Each row is a point. The points of each table are mixes of a few directions, plus a little noise. Count the directions of each table, and those that both share. Where both have some left over, give the other angles between the two spaces (their principal angles), to ten degrees, smallest first.

First:
[[-4.2  0.0]
 [-4.2  0.0]
 [ 4.0  0.0]
 [ 4.0  0.0]
 [ 4.8 -0.1]
 [-4.5  0.0]]
Second (7 x 2):
[[ 0.6  0.0]
 [-0.8  0.1]
 [ 6.1  0.0]
 [-5.5  0.0]
 [-1.5  0.0]
 [ 5.8  0.0]
 [-4.8  0.0]]
Directions: first 1, second 1, shared 1

First:
[[ 2.1  2.8  1.9]
 [ 2.8  0.4  4.6]
 [-4.4 -3.9 -5.2]
 [-0.5  0.7 -1.3]]
Second, 6 rows:
[[ 0.5  0.5  0.7]
 [-2.2  9.5  0.6]
 [ 1.1 -5.8 -0.7]
 [ 1.9 -3.1  1.5]
 [-0.7  2.0 -0.2]
 [-0.7 -2.9 -1.9]]
Directions: first 2, second 2, shared 1; angles 30

First, 6 rows:
[[-3.1 -6.4 -4.0 -0.3]
 [-0.9 -1.8 -0.9 -0.1]
 [-0.1 -0.2 -0.1  0.1]
 [-1.7 -3.3 -2.1 -0.2]
 [ 4.1  8.2  5.1  0.4]
 [ 1.7  3.5  2.2  0.1]]
Second (6 x 4):
[[ 1.6 -1.3  2.5 -3.1]
 [-1.9 -1.6 -2.6  2.0]
 [-2.6 -0.3 -4.1 -2.4]
 [-1.0 -2.8 -1.6 -5.7]
 [ 2.6  6.1  3.6  4.7]
 [ 1.2  0.0  2.3  4.4]]
Directions: first 1, second 3, shared 1

First (6 x 6):
[[-0.5  2.8 -7.1  2.9 -1.1  1.4]
 [ 2.1  0.1 -1.7 -0.2 -1.1  0.6]
 [ 3.3  3.0  1.3 -2.5  2.4 -1.5]
 [ 0.5 -5.0  0.1  0.4 -3.8  1.8]
 [ 2.8  3.7  1.9 -2.6  3.3 -2.0]
 [-8.1 -4.6  5.5  2.1  0.4 -0.3]]
Second:
[[ 1.9 -5.6  3.3 -3.7 -9.2  2.2]
 [ 1.7 -2.2 -3.1  3.3  3.8  0.5]
 [-1.9  3.8 -6.0  3.1  0.9  0.5]
 [-1.1 -0.6  4.9 -2.2  0.1 -1.1]
 [-3.1  0.3  3.9 -0.2  2.7 -1.5]
 [-1.8  1.7 -2.8  2.5  2.1  0.0]
 [ 4.2  2.8 -0.3 -2.8 -0.3 -0.5]]
Directions: first 3, second 4, shared 3

First (7 x 8):
[[ 2.8  4.4  0.1  0.6 -5.0  2.9  3.1  0.4]
 [-2.0  6.4 -2.1 -5.6  0.4  4.7  1.0 -1.3]
 [ 4.5 -1.8 -0.5 -1.5 -1.3 -2.1 -4.7 -0.6]
 [-5.7 -3.5 -0.1  0.0  2.7 -2.9  5.1 -0.1]
 [ 4.5 -4.4  1.2  5.6  1.4 -2.5  1.1  4.1]
 [-3.5  2.9 -0.3 -1.7  1.4  2.6 -0.7 -1.5]
 [-0.4 -3.9  1.5  2.5  0.3 -2.7 -4.9 -1.2]]
Second (10 x 8):
[[ 2.2  2.4 -1.7 -3.8  1.6  1.8 -1.2  0.6]
 [ 1.3  0.8 -0.9 -2.3  2.6  1.0 -2.4  0.5]
 [ 2.8  3.1 -2.2 -5.2  1.5  2.4 -1.1  0.8]
 [-2.6 -3.1  2.1  4.8 -1.2 -2.3  0.8 -0.7]
 [ 3.0  3.0 -2.4 -5.6  2.9  2.5 -2.5  0.8]
 [ 3.0  4.5 -2.3 -5.2 -2.5  2.5  3.2  0.5]
 [-6.0 -6.5  4.8 11.1 -4.2 -5.0  3.4 -1.6]
 [-0.9 -1.9  0.6  1.5  2.4 -0.8 -2.8  0.0]
 [-1.3 -2.5  1.1  2.4  2.2 -1.2 -2.7 -0.2]
 [-1.2  0.1  1.1  2.2 -5.3 -0.9  5.4 -0.6]]
Directions: first 5, second 2, shared 2

First (11 x 11):
[[  0.1  -1.3  -0.2  -6.1   0.1   0.0   0.5   0.5  -1.3  -2.3   1.9]
 [  0.4   1.3  -0.5  -0.8   0.3   0.1   0.7   0.3   1.1   0.1   0.3]
 [  1.0  -0.6  -1.7   0.2  -0.5  -1.0  -0.4   0.4  -1.3   0.0   2.1]
 [ -0.3   4.7   0.9   3.5   1.2   1.4   1.7  -0.2   5.4   2.3  -3.6]
 [  1.3  -1.8  -1.8 -14.7   0.4  -0.3   1.5   1.7  -2.2  -5.3   5.8]
 [ -1.6   2.1   2.8   2.5   0.8   1.7   0.8  -0.8   3.3   1.3  -4.4]
 [  1.1  -3.9  -2.4   2.1  -1.7  -2.3  -2.4   0.1  -5.3  -0.2   3.8]
 [ -1.3  -1.8   2.0   0.9  -0.3   0.4  -0.9  -0.8  -1.1  -0.1  -1.8]
 [ -0.3  -6.2  -0.4  -1.2  -1.7  -1.8  -2.8  -0.3  -6.8  -1.9   3.0]
 [  2.7   8.2  -3.3   4.1   1.4   0.3   3.0   1.3   7.2   3.4  -0.1]
 [ -3.2  -0.7   4.8   9.7  -0.1   1.5  -1.7  -2.2   1.1   3.0  -7.2]]
Second:
[[-1.9 -5.0  3.1  0.4  1.4  1.4  1.2  1.0 -0.5 -2.8  1.6]
 [ 0.7  0.6  4.5 -2.3 -0.5 -4.7 -3.4  0.9  1.4 -1.2 -1.9]
 [-0.9 -0.4  0.3 -4.2 -1.5  0.1 -1.7 -1.8 -3.0  0.0 -2.4]
 [ 0.1  2.9 -4.4  4.1  1.9  4.9  5.2  0.3  3.2  1.9  1.7]
 [ 1.9  8.1 -0.1 -4.9 -1.8 -3.2 -2.9 -1.5  2.6  2.8 -5.8]
 [ 0.6  3.1 -2.6  5.2  2.6  3.4  5.0  1.5  5.4  1.4  2.1]
 [ 0.9 -0.4  2.0  4.0  1.6 -2.0  0.6  2.6  3.6 -1.0  2.3]
 [ 1.6 -3.2  0.6  0.8 -2.2 -5.6 -5.0  0.4 -4.4 -0.6  2.0]
 [-3.1 -5.7 -3.4 -3.0 -1.5  5.7  1.0 -3.3 -8.3 -0.4  0.4]]
Directions: first 3, second 4, shared 2; angles 80

First (9 x 12):
[[  0.4   0.4   0.1   0.3   0.1   0.1  -0.1   0.5   0.0  -0.2   0.9   0.0]
 [  0.7   0.8   0.1   0.8   0.5   0.5  -0.3   1.4  -0.1  -0.2   2.3  -0.1]
 [ -1.4  -1.7  -0.2  -1.4  -0.8  -1.0   0.7  -2.7   0.0   0.4  -4.3   0.1]
 [ -2.7  -3.1  -0.4  -2.6  -1.5  -1.9   1.1  -4.9   0.0   0.5  -7.7   0.2]
 [  0.1   0.2   0.0   0.3   0.2   0.1  -0.1   0.5   0.0   0.0   0.7   0.0]
 [ -3.9  -4.8  -0.7  -4.0  -2.2  -2.8   1.8  -7.4   0.1   0.9 -11.9   0.4]
 [ -0.9  -1.0  -0.1  -0.9  -0.5  -0.6   0.3  -1.7   0.0   0.1  -2.7   0.2]
 [  2.6   3.2   0.4   2.6   1.6   1.8  -1.1   4.8  -0.1  -0.6   7.8  -0.3]
 [  5.1   6.0   0.8   5.0   2.9   3.5  -2.2   9.4  -0.1  -1.0  15.0  -0.5]]
Second, 9 rows:
[[ 2.0 -0.4 -1.8  3.2 -0.6  1.5 -1.8  1.7  0.4  2.2  0.7  0.6]
 [-3.3 -3.9 -0.8  1.9 -2.4 -3.7  5.4 -3.1  0.0  1.3 -3.5 -3.3]
 [-0.1  1.2 -1.2 -1.3  2.1 -0.6 -5.7 -2.4  3.5  2.4  1.1  4.6]
 [ 0.4  1.5  1.0 -0.1  1.0 -0.3  2.0  2.4 -1.2 -1.5  4.9 -1.8]
 [ 3.6 -1.4 -0.7  0.3 -0.4  1.4  3.2  3.0 -4.7  0.4  1.1 -3.3]
 [-7.2  1.2  3.0 -5.6  3.1 -6.9  0.3 -7.5  5.0 -1.6  0.9  1.6]
 [ 2.5  1.0  0.8 -2.0  1.2  1.3  2.3  3.1 -4.1 -1.5  3.2 -2.2]
 [ 5.6 -0.3 -3.1  1.7 -2.2  7.8 -8.5  3.3 -0.9  2.2 -6.7  5.2]
 [-3.8  0.6  2.4  2.3 -1.8 -1.0  2.8  0.4  1.5 -3.3 -1.0 -1.9]]
Directions: first 1, second 5, shared 1

First:
[[-1.6  2.4 -2.1  2.0 -4.2  8.0 -3.0 -7.1 -1.3  0.2 -3.0 -1.3  4.8 -2.1]
 [ 0.3 -4.3  1.3 -2.9  3.8 -7.9 -1.6 -2.7  1.6 -1.2  5.9  3.3 -2.5  1.5]
 [ 0.4  0.7  0.9 -0.6  1.4 -2.6  1.7  2.7  0.6 -0.4  1.4  0.8 -1.1 -0.6]
 [-1.3  2.5 -0.8  0.8 -1.2  2.3 -1.1 -5.6  0.2 -0.8  1.9  0.8  3.3 -3.2]
 [ 0.4  3.2 -0.5  2.2 -2.2  4.4  2.1  4.4 -1.1  1.0 -4.5 -2.3  1.0 -1.1]
 [ 2.2  4.1  1.8  1.5  1.0 -1.9  7.0 13.0  0.6  0.5 -1.7 -1.8 -2.1 -1.4]
 [-0.2 -1.3 -1.0  0.5 -1.7  3.2 -1.5 -0.4 -1.2  0.9 -3.7 -1.8  0.0  2.0]
 [ 0.6 -3.7 -0.1 -0.5 -0.1  0.5 -0.9  2.8 -1.1  1.4 -3.9 -1.9 -2.6  4.2]
 [-0.6 -3.6  0.6 -3.1  3.4 -6.3 -2.9 -7.3  1.8 -1.6  7.2  4.2 -0.7  0.2]]
Second (8 x 14):
[[ -0.7   0.8   0.0  -0.3   0.5  -1.0  -0.8  -4.2   0.8  -1.1   3.4   1.9
    1.4  -2.0]
 [  0.7  -0.8   0.0   0.5  -0.6   1.0   0.8   4.2  -0.8   1.0  -3.4  -1.9
   -1.5   2.0]
 [ -1.3   1.6   0.1  -0.8   1.0  -2.1  -1.7  -8.5   1.6  -2.1   7.0   3.9
    2.9  -4.0]
 [  1.7  -2.1  -0.1   1.0  -1.4   2.6   2.2  10.9  -2.0   2.6  -8.8  -5.0
   -3.7   5.0]
 [  0.2  -0.2   0.0   0.2  -0.2   0.4   0.3   1.5  -0.3   0.4  -1.3  -0.7
   -0.5   0.7]
 [  0.8  -1.0  -0.1   0.5  -0.6   1.3   1.1   5.5  -1.0   1.3  -4.4  -2.5
   -1.9   2.5]
 [  0.4  -0.5  -0.1   0.3  -0.3   0.6   0.5   2.7  -0.5   0.7  -2.2  -1.2
   -0.9   1.2]
 [ -1.9   2.3   0.0  -1.2   1.5  -2.9  -2.4 -12.1   2.3  -2.9   9.8   5.4
    4.1  -5.6]]
Directions: first 3, second 1, shared 1

First, 8 rows:
[[ 3.8 -7.3  6.2  6.5 -2.3  5.2 -6.8  6.8  5.1 -0.2  0.9 -0.1 -0.1  5.8
   1.6  1.5 -4.9  1.9]
 [-0.8 -2.0  1.4 -3.8  1.0 -2.8  8.7 -5.1 -3.7 -0.4 -5.4 -4.5  0.5 -5.6
   0.0  3.0  0.9 -6.1]
 [ 1.3 -0.7  0.2 -2.7  1.8 -3.5  9.2 -4.4 -3.1 -3.1 -3.0 -3.8 -1.6 -6.2
  -0.1  3.6  1.1 -4.5]
 [-1.0 -1.8  0.5  2.0 -2.4  2.1 -3.0  1.6  3.7 -1.7  3.0  1.8  0.3  4.4
   1.3  0.2 -3.6  2.8]
 [-3.0  7.3 -5.7 -1.6  0.6 -0.8 -4.4 -0.1 -0.6  2.2  3.6  4.6  0.6  1.5
  -1.3 -4.8  3.2  4.2]
 [ 3.4  0.6  0.2  1.3  1.6 -0.6  0.5  1.4 -0.6 -1.0  0.3 -0.5 -2.0 -1.8
  -0.5  0.6  1.3  0.1]
 [-2.7  2.7 -2.6 -1.4 -0.4 -0.4 -1.0 -1.2  0.1  0.6  1.5  1.9  0.9  1.0
  -0.2 -1.8  0.5  1.5]
 [-1.0  1.1 -0.1 -0.4  0.2  0.8 -3.2  0.9 -0.8  3.5 -1.1  0.8  1.5  0.9
  -0.8 -2.3  1.5  0.2]]
Second (9 x 18):
[[ -2.6   0.5  -0.1   0.7  -3.7   0.6  -4.6   4.2   1.0   3.8   6.5   4.3
    2.2   1.1  -3.4   0.0  -0.6  -2.5]
 [ -4.0   0.7  -0.2   1.0  -5.6   0.9  -7.1   6.4   1.5   5.8   9.9   6.6
    3.4   1.7  -5.2   0.0  -0.9  -3.9]
 [ -0.4   0.1   0.0   0.1  -0.6   0.1  -0.7   0.6   0.2   0.5   0.9   0.6
    0.3   0.2  -0.5   0.0  -0.1  -0.4]
 [  2.2  -0.4   0.1  -0.5   3.0  -0.5   3.8  -3.4  -0.8  -3.1  -5.3  -3.6
   -1.8  -0.9   2.8   0.0   0.5   2.0]
 [ -0.9   0.2   0.0   0.2  -1.2   0.2  -1.5   1.4   0.3   1.2   2.1   1.4
    0.7   0.4  -1.1   0.0  -0.2  -0.8]
 [ -2.6   0.5  -0.1   0.6  -3.6   0.5  -4.5   4.1   0.9   3.7   6.3   4.2
    2.2   1.1  -3.3   0.0  -0.6  -2.4]
 [  4.3  -0.8   0.2  -1.1   6.0  -0.9   7.6  -6.9  -1.6  -6.2 -10.7  -7.1
   -3.6  -1.9   5.6   0.0   1.0   4.1]
 [  2.8  -0.5   0.1  -0.7   4.0  -0.6   5.0  -4.5  -1.0  -4.1  -7.0  -4.7
   -2.4  -1.2   3.7   0.0   0.6   2.7]
 [  1.2  -0.2   0.0  -0.3   1.6  -0.2   2.0  -1.8  -0.4  -1.6  -2.9  -1.9
   -1.0  -0.5   1.5   0.0   0.2   1.1]]
Directions: first 4, second 1, shared 0; angles 50

First:
[[ -2.6  -2.7   1.3  -9.8   1.9  -1.2  -3.9  -4.3   2.1  -5.2   3.4   1.3
   -1.9  -2.6  -2.7   4.8   0.6   1.2   5.4   0.2]
 [  4.0   0.3   0.5   0.3  -2.0   1.0   1.5  -1.2  -0.8   1.0  -1.4   8.0
    2.8   3.9  -1.3  -2.0   0.4  -1.4   3.3  -1.4]
 [ -7.7   0.1  -2.9   3.5  -0.9   1.8   1.5   4.6   2.0   4.0   1.5 -13.8
   -0.2  -6.0   3.8  -2.0  -0.4   3.2  -4.8   1.1]
 [ -1.3   1.9   2.4  -1.3  -1.0  -5.0   1.0  -3.1  -1.8  -0.8   1.4   2.6
   -2.2  -1.7  -1.2   3.8   3.0  -2.1  -0.3   1.3]
 [ -1.6  -0.1  -1.7   2.4  -1.3   2.4   1.4   2.6   0.8   2.8  -0.2  -3.5
    1.8  -0.7   1.6  -2.9  -0.6   1.1  -1.0  -0.4]
 [  2.8  -2.6  -0.7  -3.0   3.7   2.4  -3.9   0.2   1.5  -3.9  -0.8   0.4
   -0.5   2.0  -0.9   0.5  -3.0   1.0   1.5  -0.7]
 [ -1.0   3.9   3.4   0.9  -6.1  -6.1   5.8  -4.7  -3.6   3.2   1.4   8.6
    0.8  -0.7  -1.7   1.7   6.1  -3.7   2.1   0.6]
 [  1.6   1.2  -2.1   7.8  -1.0   3.1   2.6   4.8  -0.8   4.4  -2.8  -3.3
    2.1   1.9   2.8  -5.1  -1.6   0.2  -4.3  -0.5]
 [  4.7  -0.9  -0.2   0.2   1.7   2.1  -1.6   0.4  -0.2  -1.5  -2.0   3.8
    0.8   4.0  -0.8  -1.3  -2.1  -0.3   0.9  -1.0]
 [  1.1  -1.1  -0.1  -1.3   5.0  -0.6  -4.3   0.7   0.5  -4.4  -0.5  -3.9
   -3.7  -0.1   0.1   2.7  -2.4   0.4  -3.2   1.0]]
Second (10 x 20):
[[ 3.5  1.0  2.2 -1.9  1.0 -0.4 -2.9 -3.0 -0.1  1.1  0.0  5.7  2.6 -1.5
  -3.5  1.7  1.2 -1.1  0.9 -1.4]
 [-4.8 -2.9 -2.1 -3.0  2.0  0.7 -1.2  2.1  2.0 -4.3  1.6 -8.0 -3.8 -0.9
   2.4  0.9 -2.3  2.4 -0.1  1.3]
 [ 2.1  1.7  2.1 -0.7 -1.2 -0.1 -1.5 -2.6  0.3  4.2  0.7  4.8  4.3 -3.3
  -3.3  0.6  2.6 -0.8  1.5 -1.9]
 [-1.3 -0.1  1.3 -4.4  3.2 -1.5 -4.6 -2.4  1.5 -1.6  2.0 -2.2 -1.0 -5.2
  -2.6  4.3  0.5  1.0 -0.4 -0.1]
 [ 1.4  1.4  0.9  2.3  0.0 -1.2  0.6  0.0 -1.3  1.0 -0.7  1.2 -0.4  0.2
  -0.2  0.2  0.7 -1.2 -1.9  0.1]
 [ 3.7 -3.1 -2.4  1.8 -4.0  0.1  8.0  2.4 -3.2 -7.5 -4.1  9.2 -4.2 17.1
   4.7 -5.1 -3.3 -2.7  5.7  1.8]
 [-0.9  3.9  2.2  3.0 -2.2 -2.6  1.1 -1.9 -1.2  6.5  1.0  0.9  2.9 -5.9
  -1.9  1.2  4.3 -1.3 -2.8 -0.7]
 [ 3.6 -0.4 -1.1  3.3  4.4  1.5 -2.4  3.5 -0.4 -2.3 -2.7 -3.5 -2.2  2.8
   1.6 -0.6 -3.6  0.2 -4.8  0.4]
 [-1.3  1.9  0.1  3.6 -0.5 -1.1  1.3  0.9 -0.7  2.5 -0.1 -3.2 -0.2 -2.5
   0.8  0.0  1.2 -0.4 -3.8  0.5]
 [-5.8 -3.7 -3.1 -4.4 -2.6  4.6  1.5  1.6  3.6  0.4  2.4 -4.4  2.0 -1.0
   1.9 -3.0 -1.2  3.7  5.6 -0.6]]
Directions: first 4, second 5, shared 4
